Every row gives one point. Each copy is the shape, with its points in the same order, turned, moved and blurred by noise. Is it also mirrored, or only turned?
In the rows, zero is written as 128.

Shape (6 x 3)
[[144  89 148]
 [114  97  88]
 [127  96 109]
 [172 170 174]
 [ 85 169 127]
 [104 118 114]]
Copy 1 (6 x 3)
[[159  87 113]
 [121 153  94]
 [127 127  94]
 [180 119 196]
 [103 148 185]
 [112 137 118]]
Copy 1 is: only turned
Copy 2 (6 x 3)
[[152 177  99]
 [166 121 137]
 [161 143 128]
 [ 90 221 152]
 [ 78 123 164]
 [131 126 134]]
Copy 2 is: mirrored
Copy 3 (6 x 3)
[[104 171 162]
 [ 89 117 115]
 [ 94 135 130]
 [186 182 146]
 [161  89 144]
 [113 117 142]]
Copy 3 is: mirrored

Shape (12 x 6)
[[167  86  81  83 108 151]
 [116 151 128 106 119  94]
 [143 179 135 164 121 116]
 [179 169  79 166  82  60]
 [140 102 115  97  98 149]
 [104 175 106 173 108 135]
 [ 96 101 114 161 170 121]
 [157 170 130 127 123 110]
 [106 128 110 154 175 153]
 [125 102 157 177 150 134]
 [166  93 151 131 150  54]
 [127 179 125 114 154 115]]
Copy 1 (12 x 6)
[[204 127  83 136 171 148]
 [122 149  87  75 135 116]
 [105 144 139 103 146  76]
 [101 127 102  86 233  72]
 [178 142  79 130 136 123]
 [ 87 181 135 132 152  99]
 [ 92 114 123 135 116 162]
 [139 136 126  81 149  87]
 [114 135 152 136 116 158]
 [105  95 123 147 100 113]
 [116  51  81  79 136 115]
 [129 151 140  65 130 123]]
Copy 1 is: only turned
Copy 2 (12 x 6)
[[192  95 115 204 148 103]
 [150 133 103 116 106  97]
 [123 185 121 128 130 128]
 [163 219 108 140 160  56]
 [177 100 135 168 124 117]
 [ 97 170 150 141 121 101]
 [101  98 129 116 176 117]
 [152 171  96 134 123 124]
 [ 87 106 121 143 158 134]
 [131 123 150 108 176 155]
 [190 128  88  82 188 117]
 [118 146  80 129 110 124]]
Copy 2 is: only turned

Shape (14 x 9)
[[120  70  53 150 119 150 159 166 110]
 [119 191 140 123 122  86 112  87  96]
 [ 79 169 108 123  97 111 103 106 150]
 [151 114 169  92 166 135  75 134  90]
 [ 88 101  69 141 137 174 178 157 152]
 [ 91 157  98 138  94 153 144 140 127]
 [ 56 152 131 130  81 119 137 116 108]
 [ 98 133 126 148 109 145 174 125 135]
 [147 155 167 121 132  86  82  54 128]
 [104 104  89 101 173 116 152 142 123]
 [ 91 126  90 176 147 169 129 138 116]
 [110  82 124 140 183 105 132 179 110]
 [146 125 101 132 157 119 146 178 140]
 [132 149 138 106 163 119 112 105  87]]
Copy 1 (14 x 9)
[[ 91 156 116 135 144 175  57 154 159]
 [111 187 123 133 133 108 221 123 109]
 [ 90 144  67 142 134 114 181 157 105]
 [188 168 138 155  92  95 127 103 112]
 [111 131  73 119 127 190  93 173 170]
 [ 89 155  97 130 120 155 149 187 128]
 [115 166  91 143 164 128 170 197 107]
 [123 134 112 113 150 159 149 178 143]
 [139 137 126 144 142  76 211  82 100]
 [141 174  67 120 130 151 105 111 152]
 [111 143 104 162 121 148 120 177 187]
 [156 176 102 119 139 107  76 135 170]
 [112 161 101  88 109 132  94 126 154]
 [155 187 119 145 112 124 166 101 132]]
Copy 1 is: mirrored
Copy 2 (14 x 9)
[[213 109 108  98 120 163 133 121 122]
 [ 76 135 153 148  60 106 138 192 101]
 [ 99 163 167 114  66 156  99 168 120]
 [ 73 131 113 105 125  85 174 104  89]
 [176 107 119 127 126 200  96 102 139]
 [141 142 151 137  80 169 130 136 150]
 [106 153 155 125  91 179 148 188 144]
 [136 119 143 146 124 164 117 151 161]
 [ 49 126 159 109  96  67 113 184 108]
 [135 106  88 124 116 166 112 134  83]
 [156 104 173 125 109 170 138 112 110]
 [147 126 108 122 166 147 148 127  61]
 [156 137 106 149 123 124 111 111  91]
 [ 78 106 122 130  93 114 152 144  91]]
Copy 2 is: only turned
Copy 3 (14 x 9)
[[110 139  78 180 137 152  53  72  92]
 [122 141 148 100 100  92 124 185  73]
 [132  98 110 100  70 119 111 151 106]
 [133 128 183 121 192 126 100 162 126]
 [ 99 106  41 142 130 150  86  71 107]
 [146 134  67 109  98 138 105 110  93]
 [155 118 109  83  88  93  82 122  88]
 [113 142  83 108 113 110 112  85 102]
 [ 96 141 191  92 102 101 132 194 138]
 [ 86  94 108 152 158 112  85 112  88]
 [111 129  91 102 127 179  83  95  79]
 [106  89 161 161 176 134 100  91  71]
 [118 122 109 175 149 139 129 117  91]
 [109 137 154 112 161 103 104 170  89]]
Copy 3 is: only turned
Copy 4 (14 x 9)
[[138 184  69 161 124 143  54 131 127]
 [160  67 199 124 113 154 111 134 129]
 [186  97 149 119 128 138 126 157 170]
 [ 51 122 189 132 139 127 113 118 143]
 [140 151  39 157 104 161  96 130 161]
 [170 126 112 111  87 143  95 136 157]
 [173  88 135 129  83 116  96 176 156]
 [157 102  92 143  78 123 102 123 142]
 [135  49 203 134 164 120 131 107 129]
 [108 135 105 170 130 178 117 154 122]
 [144 130 107 156 101 156  64 110 184]
 [ 97 164 135 211 113 149 111 132 140]
 [129 171 121 159 110 167 124 100 123]
 [100  88 177 138 127 163 104 123 127]]
Copy 4 is: mirrored

Shape (17 x 11)
[[117 119 132 133 131  65 109 183  96 142  76]
 [173 163 194 142  87 143 119 110 114 112 104]
 [157 173 131 101 145 142 119 120  74 124  76]
 [ 65  94 106 120  99 138 156 161 150 112 103]
 [ 99 147 136 118 164 136  89  80  81 168  92]
 [139 106 125  94 159 146 100 119 105 154 138]
 [128  63 147 135 135 100 106 152  87 104  70]
 [ 90  53 121 101  87  97 188 140 154 100 122]
 [ 85 111 106 116 141 129 127 151 138  96 126]
 [155 142 166 148 119 164 208 101 103  77 127]
 [163 137 112 129 183 124  94  99 136 159  79]
 [160 170 155  93 144 167 124 103  97 132  59]
 [161 177 167 149 147 123 134  90  86 129  84]
 [111 108 109  92 158 115 131 144 120 151 146]
 [ 98  83  87 108  86  97 148 124 134  61 142]
 [ 82  80 158 113 119  98 156 161 157  47 126]
 [152 131 151 173  90 166 162 134 105  74 107]]
Copy 1 (17 x 11)
[[ 40 138 101 112 138  69 137 128 171 132 125]
 [139 121 149 135 141  94 127  73 127  75 176]
 [ 88 106 158 120 126 102  92  96 100 149 154]
 [116 170 102  68 191 135 160 157 147 141 117]
 [ 69 122 162 117  80 168 128  99 138 153 141]
 [120 144 153 146  97 126 133 151 145 170 148]
 [ 84 136  77 113 141  95 128 118 190 157 180]
 [134 221  73  68 172 115 139 173 149 125 154]
 [127 151  95  99 148 124 143 146 134 162 107]
 [153 154 104 148 182 145  84 103  84  93 178]
 [ 79  86 135 125  74 119 146 154 111 142 168]
 [ 97 108 172 116 124 115 118  87  85 147 186]
 [ 84 108 132 142 113 126 101  84 100  94 170]
 [104 175 129 132 113 117 133 168 133 164 113]
 [165 179  73  59 152 113  99 164 158 129 118]
 [151 195  36  93 165  99 152 116 138 139 128]
 [149 116 107 132 201 129 106 105 132  94 168]]
Copy 1 is: only turned
Copy 2 (17 x 11)
[[145  94 142  98  82  82 183 131 120 176 117]
 [117 102  82 172 117 163 161 139 173 109 114]
 [142  57 110 143 132 144 119 141 141 170  88]
 [132 171 121  54 120 131 127 123 131 175 158]
 [170  55 107 123 103 102  79 171 117 128 128]
 [163 120 117 155 119 111  88 134  88 153 114]
 [119 122 154 136  88  68 139 130 158 185 138]
 [ 89 193 163  76  88 146 119 106 116 166 158]
 [161 153 149  95 135 135 125 142 118 179 153]
 [ 53 130 122 146 175 178 125 161 150 130 124]
 [158  48 109 161 120 115 111 120  93 164 162]
 [128  57  79 153 116 158 103 149 148 175 106]
 [107  46 114 155 128 141 139 163 140 122 122]
 [157 136 139 112 118 124 109 136  68 162 120]
 [133 175 197  87 122 156 119  95 144 152 149]
 [118 197 175 107 102 155 158 162 144 182 169]
 [ 85 136 111 135 173 141 153 132 185 137 130]]
Copy 2 is: mirrored

Shape (17 x 12)
[[ 84 131 128 170 101 108 130 113 164  83  93 154]
 [ 63 140  90 103 108 122 213 157 114 176 133 154]
 [136 191 104  71 110 143 138 121 140 164 142  97]
 [143 148 161 171  93 144 124 144 165 179 124 110]
 [108 164 159 156 155 180 159 112 131 144 123 115]
 [ 68 148 123 148 109 189 107 173 121 146 168 137]
 [ 87 146 125 153 170 118 128 176 121 131 105  90]
 [121 123 129 198 129 137 100 117  76 116  95 186]
 [141 126 109 138 145 136 153 110 154 152 157 138]
 [160 155 127 170 104 127 111 118 136 119  86 127]
 [156 116  82  47  99 156 162  87 102 123 102  98]
 [146 137 167  58 170 153 153 115 133 118 126 159]
 [102 110 130  76 165  96 107  84 192 205 119 128]
 [120 157 146 119  86 149 162  76 114 107 181 122]
 [ 87 139 116 133 148 202 167 125 100  93 139 174]
 [153 116 177 172 173 141 139 167 141 149  63  77]
 [113 131 114 150 131 130 112  97 121 100  86 144]]
Copy 1 (17 x 12)
[[124  85 139 111 169  70  85 138 142 157 130 147]
 [ 82 141 119 104 140 193 123 210 159 158 105 123]
 [119 122 181 143 117 194  83 165 146  82 150  98]
 [124 143 122 164 193 125  94 142 117  67 129 108]
 [180 108 152 137 188 156 136 143 128 121 119 111]
 [151 169 120 168 191 167 103 144 187 153 169 134]
 [146 127 117  80 184 146 127 152 135 120 194 124]
 [148 165 154 134 185 102 118 118  86 165 140 205]
 [146 120 114 150 113 153 121 136 116 104 126 131]
 [124 107 164 140 181 106  86 127  91  99 150 156]
 [ 67  92 206 158  99 189 129 139  96 143 151  95]
 [131 114 199 130 111 156 179 117 168 101 115 134]
 [142 148 152 133  62  89 143 189 134  85 147  72]
 [140 115 169 147 136 178  73  92 137 149  90  99]
 [158 110 150 153 165 177 148 133 164 193 120 167]
 [133 110 133 104 214 113 180 128  92  71 170 109]
 [142 105 173 128 155 103 109 129 112 150 159 157]]
Copy 1 is: only turned
Copy 2 (17 x 12)
[[134 123 156 145  99 126  79 120 117 149 108  55]
 [123  79 120 161 138 108 145  63 156  53 162  97]
 [176 114 120 140 125 164 204 124 167 119 148 139]
 [168  70 123 175 107 171 105 175 112 129 148 129]
 [174 140 106 158 144 120 104 163 116  96 131 134]
 [139 111 104 130  77 110 104 170 173  79 178 114]
 [144 152 147 138 126 150  82 118 123 111 193 148]
 [ 89 143 169 156  76 112  90 171  97  97  97 124]
 [131 104 100 155 126 144 117 121 160 134 103 149]
 [145 121 161 144  87 169 116 158  95 133 105 125]
 [117 117 130  71 169 172 204 117 134 110  96 125]
 [146 117 118 105 161  78 160 142 129 158 117 167]
 [124  94 159 179 195 144 135 130 209 191 141 140]
 [137 140  58 144 111 131 174 138 127 127 104  91]
 [140 150 101 109 111  76 109 140 146  67 103 119]
 [151 110 154 134 166 165  73 166  62 127 163 176]
 [119 155 166 130 117 142 107 143 119 128  99 106]]
Copy 2 is: mirrored
Copy 3 (17 x 12)
[[132 159 114 121  94  81 117 107 138  68  76 133]
 [146 138  94  81 141 197 123  25 165 115 110 135]
 [136 117 162 144 191 146 150  71 158 122 149 102]
 [148  96 126 197 134 116 112  66 114 126  78 100]
 [122 147  74 181 180 127 144  75 108 100 103 132]
 [ 99  89  52 131 144 132 120  70 137 102 115  64]
 [ 89  79  95 123 147 132 123 100 104 101 103 165]
 [113 140  53 169  59 119 166 132 142 118  92 132]
 [116 158 121 142 162 143 129  98 140 151  76 109]
 [120 126 143 186  95 104 145 109 125 111 103 128]
 [133 188 155 129 149 131 128  86 162 162 205 134]
 [166 172 107 117 181 133 179 118  85 141 142 110]
 [185 110 128 104 209  86 145 105 170 178  72 139]
 [148 185 106 167 163 155 105 115 158  86 137  78]
 [ 94 188  38 122 137 139 156  79 119 100 135 101]
 [120  97 112 187 141 110 118  92  48 144  95 186]
 [117 150 103 143 107  91 147 124 147 107 113 146]]
Copy 3 is: mirrored
Copy 4 (17 x 12)
[[149 126 126  92 161 174 111 104  92 155 173 120]
 [115 123 188 161  50 180 116 122 133 147 116 137]
 [168 142 143 152 104 113 106 129 183 100 115  74]
 [174 168 144 164 177 119 138 141 131 108 132 151]
 [144 156 155 119 151 116 150 166 137 172  89 113]
 [155 112 152  97 126 152 139 182 162 112 106 176]
 [152 130 100 109 123 138 141 115  99 127  66 137]
 [ 93 122 100 105 171 173 191 163 103 125 164 118]
 [137 119 167 141 144  95 158 108 139 139 135 119]
 [156 162 104 132 161 135 162 128 111 117 171  97]
 [109 136  92 149  72 104 128 103 213 161 165  73]
 [ 98  96 122 153 122  59 108 165 132 158 131  84]
 [121  78 138 197 189 122  87  63 155 131 106  97]
 [108 175 179  91 137 100 108 144 176 126 155 101]
 [106 101 155  81 104 134 157 189 140 180 128 117]
 [158 167  62 162 160  99 152 127  78 161  89 146]
 [124 121  96  99 159 158 146 120 125 149 149  94]]
Copy 4 is: mirrored

Shape (15 x 12)
[[153  82 192 129 128 135 124 106 170 112 176 122]
 [ 69 154 150 130 154 135  73 138 165 148 113 143]
 [115  75 115 178 181 147 152 142 109 133 183 160]
 [108  99 139 156 147  67 106  48 114 205 123 125]
 [186 122 131 116 114  89 127 140 148 114 124 101]
 [ 78 160 145 166 152  84 138 141  69 118  76 113]
 [106 120 151  83  99 119 113 110 118 148 115 114]
 [127 106 122 118 117 106 116 151 147 121 102 126]
 [133  99 124  70 172  85 105  93 159 143 132 117]
 [100 120 148 107 138 121  76 195  96 113 193 141]
 [121 100 124 147 128  91 119  83 198  76 100 131]
 [145 112 154 146 143 124  88 158 108 116 100 102]
 [ 44 147 119 143 106 155  95 123 225 170 175 131]
 [106 131 106 123 146 154 120  59  92 130 175  74]
 [121 152 122 111 140 132 106 155 109  98 119 168]]
Copy 1 (15 x 12)
[[ 86 149 156 152 163  80 119 107 184 126 149 147]
 [156  99 107 191  80 114 104 134 148 124 153  89]
 [160 122 118 149 206 100 168 153 155  66 152 114]
 [127 190 135 125  82  75 103 177 118  54 114  78]
 [115 154 166 116 155 124 115 124 106 173 109 125]
 [188 129 105 124 119 180  58 142 103  73 137 120]
 [ 91 110 112 112  94 128 109 133 138 124 117 114]
 [128 103 155 133 121 130 121 124 102 140 129 106]
 [ 85 141 111 145 124  71 101 161 105 146 150  90]
 [123  82 117 159 184 153 104 170 198 139 140  73]
 [129 127 177 158  98  89 111 145  84 140 162 172]
 [151 102 137 139 159 115  69 107 128 129 103 107]
 [102 113 127 233  52 126 187 141 169 108 147 107]
 [ 98 148  59 157 152 112 124 179 146  87  79 160]
 [175  93 102 121 130 130 112 145 150 156 151 119]]
Copy 1 is: only turned
Copy 2 (15 x 12)
[[ 60 132  80  63 141 137 161 148 145 105  89 143]
 [120  77  85 157 138 134 140  94 189  87 125 165]
 [109 163  93  94 104 194 144  82  97 128 153 163]
 [135 141  53 114  40 136 111 171 196 135 126 173]
 [ 97 120 139 113 149 119 136 179 144 171  95 140]
 [109 138 112 217  91 129  98 139 144 114 171 131]
 [135 128  88 127 136 105  96 146 173 108  90 122]
 [111  95 116 132 138 117 108 130 138 136  97 155]
 [112 135  93 116  91  93 151 109 184 157  63 152]
 [102 113 111 134 142 203 111  75 163 121  81  91]
 [ 95  73 113 113  93  91 168 168 104 110 102 176]
 [ 86 110  84 159 155 142 118 136 140 158 128 129]
 [160  82  88 114 160 168 150 109 187  46  87 224]
 [184 181  58 137 119 155 177 162 138 111  98 121]
 [134  99 133 141 137 135 126  95 143 129 139 104]]
Copy 2 is: mirrored
Copy 3 (15 x 12)
[[134  90  84 181 107  71 129 102 128 131 133 106]
 [134 138  67 121 101 184  88 159 128 134 108 141]
 [102 161 148 194  86 113 156 126  88 180  85 138]
 [103 101  83 153 151 158 193 188  93 164 174 170]
 [136  83 119 103 157 114 140  68 123 130 123 143]
 [141 135 142 154 157 209 158 139 149 109  87 180]
 [145 108 114 119 115 154 137 132 168 148 166 136]
 [146 115 116 121 141 155 122  91 118 160 120 128]
 [138 116  64  99 137 106 161 141 139 185 129 135]
 [ 86 147 100 138  66 164 142  82 175 140  81  96]
 [159 124  94 145 197 119 102 130  98 140 129 102]
 [161 109 112 126 108 163 160  97 114 108  95 133]
 [ 96 169  56 140  87 150  33 139 104 147 170 148]
 [113 188 124 121 111  94 173 157 144 109 170 152]
 [118 125 144 103 118 159 112 126 151 140  74 121]]
Copy 3 is: mirrored

Shape (18 x 12)
[[141 129 122  70 116 141 101 155 138 154 126 142]
 [131 113  60 141  95 140 101 126  69 212 139 148]
 [147  87 127 128 115 140 120 151  85 108 132 143]
 [ 84 115 127 135 168 139 102  97 107 145 143 135]
 [118 147 137 144  99 138  99 153 105 118 171 143]
 [124 145 117 118 139 124 128 144 118 100 133 139]
 [140 143 124 138 118 138 103 101 127 123 142 141]
 [137 102  96 132 100 132 109 153 138 143 155 141]
 [115 143 142 143 129 116 138 144 132 117 130 116]
 [133 144  67 128 107   7 103 151 138 116 153 135]
 [114 141 138 147 100 126 103 136 103 119 121 134]
 [130 150 143 121 125 111 246 125 111 129 143 139]
 [135 134  97  89 119  52 103 154 111 112 153  67]
 [124 134  93 143 112 139 136 151 136 107 125 107]
 [ 79 151 132 146  96 105 159 135 116 100 132 133]
 [134 118 105 111  90 145 149 146 127  98 147 150]
 [127 107 134 138 109 115 103 153 128 107 137 125]
 [141 110 116  52 102  65 111 137 138 120 135  79]]
Copy 1 (18 x 12)
[[126 121 128 146 111 174 122  89  89 132 163 122]
 [205 110 157  94  78 150 115  72 129  98 129 175]
 [185 159 126 147 122 155  92 114 149 151 154 116]
 [127  97 150 142 116 101  79 106 155 114 125 118]
 [157 111 131 103 119 144  88 151 125 160 166 131]
 [144 126 107 135 154 141 103 131 122 128 144 116]
 [127 135 131 134 121 124  99 135 128 136 148 161]
 [159 118 146 131 118 179 122 120 146 123 174 148]
 [138 129 132 127 148 123 134 148 134 136 144 107]
 [169 117 144 134 149 206 131 209 103  63 109 144]
 [155 137 156 115 138 130 102 139 117 153 142 127]
 [193 108  68 168 153  83 187 143 132 145 140 116]
 [138 132 121 125 121 212 138 167 123 119  79 103]
 [141 133 128 111 166 155 137 126 149 138 147 135]
 [170  99 141 131 180 119 131 160 126 159 129 121]
 [169 121 108 151 156 167 121 123 134 159 168 147]
 [147 142 153 138 135 162 108 146 141 144 156 114]
 [122 133 132 175 117 217 152 144 109 135  92 110]]
Copy 1 is: only turned
Copy 2 (18 x 12)
[[153 125 109 172 169 156 115 132 134 133 122 167]
 [153 188 131  95 190 183 122  72  98 147 103 117]
 [111 123 107 138 128 145 133  82 149 177 131 145]
 [145 109  91  94 109 160 132 100 138  90 108 122]
 [159 127  96 122 120 112  85 106 135 166 115 126]
 [124 122 105 118 136 115 119 132 164 136 125 151]
 [151 121 141 115 118 145 101 124 153 135 128 129]
 [142 138 129 132 148 138 102  93 106 144 149 149]
 [110 110 114 131 125 101 113 132 137 125 118 118]
 [158 115 134 108 224  56 112  86 150 116 185 118]
 [136 111 127 125 129 115 104 104 148 154  94 117]
 [ 93 184 117 134 109  75 187 173 139 137 127 114]
 [140  70 100 118 212 101 139 129 135 150 172 112]
 [101 114 134 106 142 113 107 132 120 145 132 154]
 [125 122 124 103 121  61 138 120 131 136  95 130]
 [130 143 127 126 126 110 131 119 129 171 137 179]
 [127  96 119 140 133 118 109  95 135 153 136 131]
 [151  67 127 158 204 118 169 135 126 143 166 134]]
Copy 2 is: only turned
Copy 3 (18 x 12)
[[138 108 124 161 142  91 132 142  90 145 154 173]
 [117  96 170 160 199 137 114 150 140 126 223 111]
 [133 108 124 105 145 161 132 176 118 122 139 140]
 [120 161 185 155 157 124 138 154 129 109 114 109]
 [146 127 159 131 116 161 108 125 139 139 140 156]
 [121 130 119 134 135 144 130 120 105 140 112 129]
 [146 139 139 156 121 146 122 136 109 108 146 121]
 [159 105 119 144 145 122 118 145 149 125 157 138]
 [115 150 128 115 109 124 119 123 127 124 123 126]
 [102  98  83 188 131 122  27 120 158 129 109  96]
 [131 145 148 116 129 145  93 130 112 120 151 137]
 [ 58  83 113 100  96 138 178  80 123  88 118 110]
 [106  89 112 140 115 101  62 160 119 175 103  91]
 [147 131 107 109 139 124 124 110 128 142 140 106]
 [108 125 140  93 123 141  99  87 125 101 112 119]
 [155  88 107 116 139 144 132 115 117 120 127 142]
 [145 131 122 116 122 131  95 154 136 125 130 140]
 [125  70 108 143 108  68  82 167  89 143 105 116]]
Copy 3 is: mirrored
Copy 4 (18 x 12)
[[185 147 132 122 117 121 127 147 130 114  98 151]
 [180  73 155  70 121 109 145 135 146 158  45  84]
 [143  88 148 154 145 127 136 148 136  93 108 100]
 [143  94  96 118 144 125 154  92 113 165 124 115]
 [137  79 151 120 101 150 144 125 165 121 131 142]
 [132 127 123 151 108 124 125 114 152 119 129 119]
 [139 123 155 105 126 134 134 106 137 128 143 114]
 [181 108 154 125 102 132 157 153 143 128 116 103]
 [119 121 118 137 111 123 132 145 159 142 151 123]
 [194 126 166 157  70  47 150 110 216 150 153 101]
 [130 102 137 112 136 132 138 131 178 125 132 122]
 [120  97  86 137  74 113  39 162 140 128 159  75]
 [166 123 174 190 115  67 119 131 180 177 131 145]
 [134 135 141 150 108 151 136 147 167 148 120  94]
 [133  97 103 136 111 141 112 134 201 141 159 101]
 [164 115 143 149 103 161 112 142 153 102 125  95]
 [150 108 145 149 128 126 157 148 159 122 145 122]
 [201 146 162 178 138  76 100 154 162 157 143 144]]
Copy 4 is: only turned

Shape (15 x 12)
[[115 121 120 122 175 119 139 130 160 115  89 105]
 [119  28  42  98 124 122 130 164 146 113  80 124]
 [123  64 137 126 124 102 113 127 144 156 125 164]
 [102 127 106  95 153 151 101 136 119 118 189 166]
 [120 149  63  87 108 107 174 133 144 145 183 181]
 [123 111 133 117 160 114  79 142 147 151 158 181]
 [122 141 112 118 105 159  99 115 146 100 138 140]
 [170 142 117  89 126 177  94 116  78 111 107 178]
 [119 136 121 110 116 170 133 108 156 104 168 182]
 [104 142 115 101 111 113 100 139 152 131  82 171]
 [110 149 123 184 122 111 105 128 126 111  96 142]
 [164 135 130  95 142 106 104 176 141 110  90  43]
 [179 133  76 116 140 112  84 132 156 160 120 177]
 [112 137 121 104 117 242 114 133 106 143 150 156]
 [111 122 130 103 160 103  90 108 138 130  97  23]]
Copy 1 (15 x 12)
[[154  98 125 134 119  99  99 133 138  81 140 152]
 [217  60 118 110  93 187 146 110 158 110 184 148]
 [145  69 134 108  98 147 151 132  90 148 120 147]
 [167 156 158  97  87 140 122 171 149 156  92 118]
 [166 132 112 157  76 145 160 122 184 167  55 132]
 [149  96 158  87  91 133 110 160 113 162  79 149]
 [144 135 177 101 128 115 144 115 162 136 119 112]
 [104 171 146  55  99 148 113  94 161 155 144 144]
 [141 163 183 122  97 138 149 115 140 131  84 115]
 [126  86 130  80 138 143 139 122 165 110  96 137]
 [115 109 155 124 181 118 140 142 145 132 133 170]
 [139  60 120 126 127  84  49 116 176 131 177 103]
 [154  84 151  81  94 123 113  92 161 171  92 184]
 [171 204 147  73 135 149 115 100 122 150 109  89]
 [161  74 111 104 132  31  99 152 147 112 181 108]]
Copy 1 is: only turned
Copy 2 (15 x 12)
[[112 155 137 120 160 112 155 150 131 126 152 118]
 [ 33 145 145 155  88 141 161 177 132 158 152  77]
 [ 78 150 131 135 118 198 102 125 134 159 145 142]
 [112 132 124 163  97 127 134  69 184 170 104 156]
 [165 183 155 159  48 178 156 111 170 141  92 130]
 [100 143 149 165 134 156  92  99 134 180  99 172]
 [131 129  82 153 113 133 132  98 130 151  96 104]
 [ 94  88 120 102  81 118 109  95 123 123  63 122]
 [132 126 106 149 115 160 166  80 155 155  87 132]
 [102 187 110 137 126 136 106 138 120 130  78 119]
 [124 137  96 176 143 141 101 134 109  86 125 126]
 [148 120 140 124 151  87  90 192 147 167 146  85]
 [111 149 178 150 105 145  96 116  82 160  87 122]
 [120  87  67 120  67 111 172  91 124 176  89 161]
 [139 156 114  96 163  75  96 139 126 168 208  93]]
Copy 2 is: only turned
Copy 3 (15 x 12)
[[153 134 157 119 114 175 126 123 111 158 153 159]
 [143 124 187 151  98 107 104 156  47 199  83 172]
 [154  95 125 127 143 114 178 132 100 164  92 157]
 [118  39 135 127 139  99 102  93 139 148 140 148]
 [100 101 135 152 149  77 104  60 124 119 102 212]
 [148  61 120 104 135  95 161 119 130 148 143 167]
 [105  59 142 162 134 142 122 138 122 114 132 153]
 [ 73  82 182 140 158  92 137 157 158 131 144 103]
 [ 89  44 150 148 148 136 138  83 128 112 115 155]
 [108  97 146 128 171 134 142 155  99 143 147 188]
 [ 97 115  88 150 128 157 149 152 102 136 172 145]
 [176 143 153  92 109 163  79 195 131 110 137 152]
 [133 104 155 146 114  70 167 148 132 116 151 188]
 [116  38 175 160 185 110 104  99 108 107 151  84]
 [214 130 135 144 128 194  86 180 153 156 140 155]]
Copy 3 is: mirrored
